Each row is a point. Examples show where two turns around zero, p and q, send a point. Write where each new point lands after one turn and then the other. Backwards means that the second turn is done in reverse. Each puzzle has new turns, and all numbers are rounded.
(in the rows, 128 means zero)

Turn p:
| 112 | 139 | 113 | => | 143 | 109 | 131 |
| 121 | 103 | 153 | => |  95 | 134 | 142 |
| 123 | 128 | 116 | => | 138 | 123 | 135 |
| 147 | 131 | 173 | => |  91 | 144 | 100 |
| 137 | 140 |  85 | => | 173 | 130 | 131 |
Turn q:
| 170 | 143 | 116 | => |  93 | 120 | 157 |
| 111 | 144 | 122 | => | 145 | 142 | 138 |
| 103 |  97 | 117 | => | 158 | 106 | 110 |
| 128 | 128 | 157 | => | 117 | 144 | 107 |
Where do these land?
q, then p: | 139 | 119 | 117 | => | 117 | 131 | 142 |
q, then p: | 141 | 110 | 128 | => | 127 | 127 | 150 |
q, then p: | 132 | 150 | 141 | => | 129 | 108 | 111 |
p, then q backwards: | 148 | 146 |  81 | => |  75 | 127 | 116 |
q, then p backwards: |  88 | 105 | 145 | => | 153 | 168 | 113 |
p, then q backwards: | 120 | 138 | 156 | => | 149 | 111 | 143 |

Turn p:
| 144 | 119 | 137 | 109 | => | 142 | 119 | 111 | 142 |
|  95 | 105 | 137 | 164 | => | 104 | 167 | 153 | 143 |
| 167 | 130 | 137 | 129 | => | 166 | 116 | 131 | 134 |
| 135 | 123 | 131 | 143 | => | 138 | 137 | 139 | 131 |
| 114 | 143 |  82 | 123 | => | 113 | 133 | 115 |  82 |
|  88 | 156 | 123 | 116 | => |  83 | 111 | 129 | 112 |
| 153 | 120 | 148 | 112 | => | 151 | 114 | 117 | 151 |
Turn q:
| 135 |  95 | 136 | 147 | => | 120 | 101 | 107 | 146 |
| 128 | 113 | 119 | 118 | => | 136 | 129 | 110 | 126 |
| 110 | 141 | 118 | 143 | => | 140 | 115 | 148 | 117 |
| 114 | 161 | 118 | 148 | => | 131 | 119 | 165 | 109 |
| 156 | 100 | 122 | 136 | => | 107 | 114 |  96 | 127 |
| 125 | 158 | 155 |  77 | => | 134 | 189 | 143 | 143 |
Where do these land?
q, then p: | 161 | 107 | 110 |  98 | => | 114 | 123 | 109 |  81 |
q, then p backwards: | 120 | 125 | 161 | 160 | => | 120 | 142 | 172 | 127 |
p, then q: | 131 | 140 | 152 | 108 | => | 131 | 100 | 111 | 135 |
p, then q backwards: | 119 | 140 | 108 | 161 | => | 131 | 167 | 115 | 125 |
q, then p: | 109 | 128 | 110 | 112 | => | 152 | 112 | 119 | 123 |

Turn p:
| 125 | 137 | 148 | 130 | => | 133 | 120 | 109 | 134 |
| 138 | 117 | 107 | 121 | => | 120 | 132 | 149 | 114 |
|  89 | 140 | 110 | 159 | => | 132 | 160 | 135 | 171 |
| 145 | 140 | 143 |  73 | => | 117 | 127 |  96 |  78 |
| 134 | 128 | 120 | 170 | => | 122 | 114 | 148 | 163 |
| 137 | 107 | 140 | 116 | => | 143 | 115 | 131 | 108 |
Turn q:
|  99 | 134 | 121 | 150 | => | 140 | 126 | 129 |  93 |
| 132 | 140 | 104 | 141 | => | 135 | 108 | 148 | 120 |
| 109 | 131 | 180 | 140 | => | 122 | 135 |  75 | 111 |
| 130 | 159 | 115 | 141 | => | 147 |  98 | 132 | 122 |
| 145 | 101 | 127 | 127 | => | 101 | 137 | 138 | 137 |
| 160 | 132 | 142 |  97 | => | 123 | 127 | 118 | 174 |
| 120 | 100 | 105 | 100 | => | 130 | 163 | 157 | 139 |
Where do these land?
q, then p: |  95 | 154 | 112 | 100 | => |  94 |  89 | 127 | 115 |
q, then p: | 145 |  74 | 149 | 162 | => | 153 | 188 | 105 | 138 |
q, then p: | 128 | 134 | 112 | 146 | => | 145 | 122 | 124 | 111 |
p, then q: | 135 | 129 | 117 | 134 | => | 128 | 133 | 117 | 120 |
p, then q backwards: | 143 | 119 | 133 | 147 | => | 146 | 141 | 115 | 132 |
q, then p: | 130 | 139 | 113 | 101 | => | 120 |  99 | 128 | 142 |
q, then p backwards: | 119 | 146 | 160 | 105 | => |  99 | 144 | 157 | 127 |

Turn p:
| 119 | 101 | 155 | 154 | 161 | 173 | => |  96 | 159 |  82 | 106 | 155 | 126 |
| 119 | 131 | 100 | 167 | 129 | 120 | => | 105 | 101 | 124 | 110 | 111 | 152 |
| 135 | 147 |  97 | 102 | 123 | 114 | => | 147 | 123 | 165 | 138 | 122 | 147 |
| 146 | 180 | 144 | 137 | 135 | 118 | => | 113 | 120 | 170 | 106 | 131 |  97 |
| 143 | 133 | 151 | 132 |  91 | 153 | => | 102 | 128 | 126 | 164 | 136 | 100 |
|  97 | 100 | 143 | 108 | 134 | 147 | => | 148 | 139 |  93 | 136 | 159 | 133 |
| 146 | 110 | 113 | 105 | 124 | 119 | => | 147 | 146 | 133 | 145 | 109 | 140 |
| 128 | 141 | 111 | 125 | 145 | 102 | => | 144 | 121 | 148 | 106 | 116 | 139 |
| 119 | 109 | 139 | 123 | 110 | 107 | => | 149 | 116 | 110 | 140 | 115 | 117 |
Turn q:
| 129 | 128 | 135 | 132 | 142 | 126 | => | 120 | 118 | 131 | 120 | 132 | 126 |
| 150 | 125 | 129 | 137 | 101 | 106 | => | 126 | 153 | 157 | 134 | 112 | 135 |
|  98 | 110 | 146 | 108 | 140 | 119 | => | 115 |  93 | 113 | 144 | 111 | 129 |
| 128 | 154 |  72 | 157 | 162 | 105 | => | 123 | 132 | 154 | 144 | 200 | 115 |
| 107 | 106 | 157 | 127 | 150 | 146 | => | 106 | 101 | 101 | 114 | 112 | 116 |
| 156 | 164 | 132 | 127 |  82 | 135 | => | 175 | 162 | 149 | 116 | 111 | 131 |
| 127 | 125 | 117 | 135 |  98 | 134 | => | 137 | 156 | 124 | 140 | 119 | 121 |
| 129 | 112 | 137 | 100 | 151 | 154 | => | 122 | 109 |  94 | 111 | 127 | 150 |
Where do these land?
p, then q: | 148 | 159 | 123 | 132 | 107 | 100 | => | 112 | 129 | 141 | 131 |  81 | 123 |
q, then p: | 144 | 144 | 116 | 104 | 147 | 125 | => | 117 | 164 | 121 | 125 | 139 | 133 |
p, then q: | 140 | 112 | 154 | 132 | 102 | 139 | => | 121 | 136 | 151 | 151 | 143 | 107 |
q, then p: | 136 | 160 | 116 |  93 |  89 | 114 | => |  80 | 152 | 142 | 139 | 112 | 101 |
p, then q: | 120 | 103 | 102 | 148 | 151 | 129 | => | 153 | 142 |  91 | 132 | 136 | 136 |
p, then q: | 100 | 100 | 160 | 131 | 142 | 134 | => | 128 | 131 | 133 | 145 | 171 | 153 |
q, then p: | 108 | 119 | 124 | 156 | 157 | 156 | => | 166 | 119 | 131 | 107 | 120 | 158 |

Turn p:
|  95 | 139 | 145 | 136 | 131 | 111 | 114 | 102 | => | 103 | 132 | 116 | 128 | 115 | 149 | 134 | 164 |
| 180 | 135 | 128 | 142 | 117 | 124 | 133 | 137 | => | 165 | 143 | 155 | 120 | 137 | 111 | 105 | 128 |
| 150 | 137 |  85 | 123 |  98 | 130 |  96 | 151 | => | 166 |  91 | 149 | 138 | 109 | 142 | 104 | 109 |
| 148 | 133 | 122 | 113 | 103 | 157 | 172 | 144 | => | 134 | 133 | 122 |  98 | 141 | 107 | 102 |  82 |
|  99 | 148 | 139 | 110 | 132 | 117 | 124 | 116 | => | 112 | 132 | 102 | 124 | 101 | 136 | 135 | 141 |
|  86 | 142 | 111 | 133 | 145 | 115 | 110 | 102 | => | 110 | 129 | 112 | 142 | 110 | 174 | 145 | 144 |
| 105 | 120 | 157 | 114 | 169 | 118 | 112 | 125 | => | 109 | 135 | 115 | 142 | 115 | 115 | 173 | 151 |
| 101 |  99 | 146 | 112 | 150 | 106 | 130 |  91 | => | 111 | 131 |  86 | 141 | 147 | 131 | 155 | 161 |
| 148 | 109 | 133 | 149 | 102 | 141 | 125 | 157 | => | 128 | 109 | 163 | 127 | 145 | 106 | 106 | 120 |
| 143 | 120 | 137 | 127 | 137 | 172 | 151 | 119 | => | 127 | 136 | 133 |  93 | 155 | 119 | 146 | 105 |
| 154 | 126 | 105 | 151 | 124 | 118 | 139 | 164 | => | 144 | 138 | 159 | 154 | 134 | 119 | 103 | 104 |
Turn q:
| 122 |  99 | 125 | 110 | 122 | 135 | 141 | 136 | => | 105 | 142 | 116 | 116 | 107 | 131 | 127 | 121 |
| 104 | 111 | 156 | 174 | 149 | 152 | 107 |  96 | => | 157 | 109 | 163 | 144 |  92 | 171 | 142 | 142 |
|  98 | 137 | 152 | 138 | 133 | 111 | 152 | 143 | => |  99 | 127 | 138 | 138 | 142 | 140 | 147 | 160 |
| 168 | 147 | 140 | 118 |  83 | 137 | 122 | 108 | => | 134 |  91 | 119 | 128 | 128 | 101 |  78 | 123 |
| 135 | 159 |  99 | 126 | 119 |  93 | 115 | 126 | => | 140 | 130 | 113 | 149 | 174 | 118 | 123 | 111 |
| 110 | 171 | 111 | 123 | 155 | 110 | 107 | 158 | => | 141 | 137 | 130 | 142 | 168 | 103 | 175 | 126 |
| 154 | 118 | 118 | 117 | 133 | 153 | 149 | 105 | => | 132 | 125 | 133 |  87 | 119 | 134 | 104 | 113 |
| 153 | 107 | 103 | 131 | 125 | 148 | 146 | 147 | => | 137 | 147 |  99 |  93 | 116 | 127 | 118 | 133 |
| 109 | 120 | 159 | 139 | 155 |  99 |  99 | 129 | => | 131 | 147 | 164 | 171 | 122 | 132 | 144 | 138 |
| 127 | 110 | 116 | 105 | 106 | 143 | 143 | 132 | => | 105 | 126 | 103 | 110 | 112 | 125 | 121 | 114 |
Where do these land?
q, then p: | 104 | 105 |  97 |  98 | 149 | 107 | 120 | 115 | => | 116 | 154 | 111 |  90 | 128 | 166 | 133 | 135 |
q, then p: | 134 | 153 | 134 | 149 | 150 | 101 | 112 | 113 | => | 132 | 157 | 158 | 124 | 135 | 108 | 149 | 141 |
p, then q: | 123 | 135 | 130 | 137 | 122 | 165 | 109 | 154 | => |  94 | 119 | 145 | 139 | 104 | 137 | 111 | 127 |
q, then p: | 107 | 125 | 161 | 155 | 105 | 152 | 138 | 165 | => | 107 | 107 | 138 | 156 | 132 | 107 |  94 |  90 |
q, then p backwards: | 133 | 158 | 138 | 124 | 129 | 158 | 157 | 125 | => | 131 | 117 | 151 | 126 | 102 | 159 | 110 | 115 |
p, then q: | 138 | 146 | 122 | 108 | 107 | 104 | 107 | 107 | => | 145 | 138 |  93 | 124 | 113 | 101 | 117 | 124 |
p, then q backwards: | 137 |  92 | 107 | 151 | 119 | 111 | 152 | 110 | => | 137 | 151 | 112 | 145 | 120 |  81 | 137 | 116 |
q, then p: | 113 |  85 | 133 |  98 | 158 | 135 | 112 | 107 | => | 109 | 129 | 111 |  76 | 125 | 138 | 104 | 153 |
p, then q: | 163 | 154 | 131 | 133 | 112 | 120 | 145 | 157 | => | 140 | 115 | 143 | 164 | 139 | 101 | 103 | 120 |
